Each row of a before or after table is a point. One or more steps were done to the points. Then noise was added and the rows were shuffled. The steps act on columns, c1 being the first. Write out the steps. A step turns or swaps two columns, mirrors them in a line or flattens them onto one, adds a multiple of one to another, or multiplies or shifts one. Angles are multiples of 10 degrees, from the lower column toward the higher: turns from -170 to 170, lines from 10 to 170 but not 90. Use the fewest steps. Two steps may share a column if one is a turn and the other turns, adds or multiplies; they go together, in the order done. Otherwise the lowest column goes first.

Before, 10 rows:
[[ 0.69 -0.51 -0.05]
 [ 0.31 -0.52  0.02]
 [-0.12 -0.98  0.57]
 [ 0.14 -0.01 -0.69]
 [ 0.62 -0.29 -0.28]
 [-0.03  0.32  0.08]
 [ 0.47  0.02  0.40]
 [-0.45  0.52  0.13]
 [ 0.38 -0.66 -0.15]
 [-0.28  0.50 -0.09]]
After, 10 rows:
[[ 0.03  0.04  0.33]
 [-0.13  0.65 -0.26]
 [-0.63  0.17 -0.37]
 [ 0.44  0.05  0.55]
 [-0.32 -0.21 -0.49]
 [-0.48 -0.38  0.16]
 [-0.68 -0.13 -0.50]
 [ 0.28  0.25  0.44]
 [ 0.13 -0.88 -0.73]
 [-0.37 -0.07 -0.66]]
Steps: multiply c1 by -1; turn c2 and c3 by 70 degrees

Before, 11 rows:
[[-0.58  0.38 -0.40 -0.38 -0.06 -0.43 -0.84 -0.17 -0.30]
 [ 0.10 -0.38  0.24 -0.64 -0.02 -0.04 -0.65  0.11 -0.87]
 [ 0.37 -0.33 -0.85 -0.16  0.26 -0.05 -0.20 -0.99  0.40]
 [-0.18 -0.06  0.29 -0.75 -0.39 -0.78 -1.25  0.00 -0.49]
 [-0.18  0.29  0.50  0.41  0.13 -0.66  0.07 -0.13 -0.45]
 [-0.53 -0.39  0.84  0.74  0.11 -0.37  0.21 -0.40 -0.23]
 [-0.26  0.42  0.56  0.67  0.27 -0.69 -0.39  0.37 -0.10]
 [-0.16 -0.61 -0.28 -0.38  0.37  0.20  0.35 -0.33  0.61]
 [-0.48  0.42  0.21 -0.32  0.66 -0.39 -1.01 -0.09 -0.09]
 [-0.45 -0.04  0.13  0.65  0.35 -0.25 -0.43  0.12  0.00]
 [-0.48 -0.25 -0.41 -0.69  0.61 -0.72 -0.90  0.07 -0.22]]
After:
[[-0.57 -0.56 -1.00 -0.05 -0.13 -0.42 -0.85 -0.17 -0.31]
 [-0.52 -0.21  0.55 -0.19 -0.76 -0.40 -1.01 -0.10 -0.08]
 [ 0.09 -0.17  0.57 -0.67  0.17 -0.03 -0.65  0.09 -0.86]
 [-0.17 -0.61  0.75 -0.49  0.32 -0.76 -1.21  0.04 -0.49]
 [ 0.35  0.22 -2.15 -0.37 -0.07 -0.04 -0.17 -1.00  0.40]
 [-0.15  0.32 -0.72 -0.75 -0.02  0.18  0.37 -0.31  0.57]
 [-0.49 -0.03 -1.00 -0.87 -0.41 -0.72 -0.91  0.04 -0.25]
 [-0.24  0.26  1.44  0.65 -0.47 -0.68 -0.40  0.40 -0.11]
 [-0.46  0.56  0.32  0.33 -0.28 -0.25 -0.41  0.14  0.01]
 [-0.18  0.12  1.26  0.46 -0.26 -0.66  0.10 -0.13 -0.43]
 [-0.52  0.75  2.09  0.33  0.08 -0.39  0.19 -0.38 -0.28]]
Steps: turn c2 and c5 by -150 degrees; turn c2 and c4 by -40 degrees; multiply c3 by 2.5

Before (11 x 18):
[[ 0.62 -0.13 -0.95  0.01 -0.11 -0.18 -0.03  0.76 -0.29  0.55 -0.63  0.16
  -0.21 -0.25 -0.39 -0.24 -1.04 -0.36]
 [ 0.44  0.47 -0.93  0.20 -0.78 -0.90  0.58  0.35 -0.10  0.17 -0.67  0.47
   0.50  0.19 -0.44 -0.61 -0.81  0.12]
 [ 0.04  0.19 -0.20 -0.01  0.32 -0.65  0.13 -0.15  0.31  1.07  0.45  0.67
   0.21 -0.63 -0.20  0.13  0.02  0.04]
 [ 0.42  0.16  0.01 -0.54  0.00 -0.38 -0.64  0.05 -0.09 -0.12 -0.40 -0.03
  -0.12 -0.25 -0.01 -0.85 -0.89  0.40]
 [ 0.64 -0.40  0.03  0.43 -0.28 -0.16 -0.56  0.52  0.29  0.30 -0.39  0.44
   0.00 -0.18 -0.20 -0.22  0.41 -0.62]
 [ 0.14  0.46  0.32  0.34 -0.87 -0.42 -0.16 -0.23 -0.38  0.72 -0.38  0.78
  -0.38  0.39 -0.36  0.17  0.33 -0.75]
 [-0.14  0.37  0.24  0.10  0.45 -0.24 -0.26  0.63  0.13  0.04 -0.04  0.15
   0.22  0.38 -0.41  0.24 -0.67  0.04]
 [-0.31 -0.19  0.29  0.05  0.47  0.07 -0.17 -0.48 -0.55  0.03  0.05  0.61
   0.40  0.39 -0.35 -0.43  0.06  0.11]
 [ 0.33 -0.79  0.54 -0.55 -0.73 -1.04  0.04 -0.07  0.53  0.40  0.04  0.64
  -0.40 -0.23  0.68  0.11  0.41  0.35]
 [-0.23 -0.70 -0.52 -0.43  0.11 -0.07 -0.43 -0.19  0.92  0.10 -0.21  0.83
   0.35 -0.23 -0.45  0.37 -0.02  0.14]
 [-0.49 -0.58 -0.10  0.30  0.15  0.20  0.13 -0.49  0.63  1.00  0.09 -0.18
  -0.52  0.39  0.77 -0.32  0.27 -0.44]]
After:
[[ 0.57 -0.10  1.02  0.13 -0.05 -0.15 -0.04  0.74 -0.31 -0.35 -0.68  0.19
  -0.15 -0.30 -0.41 -0.25  0.99 -0.42]
 [-0.33 -0.24 -0.30  0.04  0.33  0.08 -0.15 -0.48 -0.54 -0.08  0.06  0.64
   0.23  0.37 -0.35 -0.44 -0.07 -0.16]
 [ 0.66 -0.41  0.03  0.50 -0.18 -0.15 -0.52  0.57  0.27 -0.32 -0.24  0.45
   0.09 -0.19 -0.18 -0.29 -0.40 -0.73]
 [ 0.18  0.45 -0.14  0.38 -0.70 -0.48 -0.20 -0.25 -0.38 -0.84 -0.37  0.76
  -0.06  0.44 -0.29  0.19 -0.34 -0.66]
 [ 0.47  0.50  1.03  0.26 -0.35 -0.90  0.54  0.40 -0.05  0.03 -0.70  0.45
   0.73  0.23 -0.41 -0.62  0.74 -0.25]
 [-0.10  0.35 -0.23  0.04  0.33 -0.23 -0.28  0.63  0.17 -0.12 -0.05  0.19
  -0.01  0.35 -0.43  0.25  0.64  0.17]
 [ 0.40  0.17 -0.08 -0.40 -0.07 -0.34 -0.65  0.11 -0.10  0.14 -0.48 -0.03
  -0.13 -0.28 -0.02 -0.88  0.91 -0.08]
 [ 0.31 -0.78 -0.52 -0.55 -0.63 -1.04 -0.02 -0.10  0.56 -0.47  0.00  0.59
  -0.15 -0.29  0.68  0.16 -0.38  0.35]
 [-0.50 -0.59  0.26  0.32 -0.04  0.20  0.15 -0.50  0.60 -0.98  0.08 -0.19
  -0.52  0.34  0.73 -0.36 -0.26 -0.62]
 [-0.26 -0.72  0.51 -0.39  0.11 -0.03 -0.40 -0.19  0.89  0.01 -0.23  0.87
   0.27 -0.23 -0.43  0.43  0.00  0.31]
 [ 0.05  0.12  0.34 -0.08  0.29 -0.58  0.09 -0.11  0.38 -0.99  0.48  0.68
   0.07 -0.62 -0.19  0.11 -0.06  0.08]]
Steps: turn c3 and c10 by -170 degrees; turn c4 and c11 by 10 degrees; turn c5 and c13 by -20 degrees; multiply c5 by 0.7; add 0.5 times c16 to c18; multiply c17 by -1
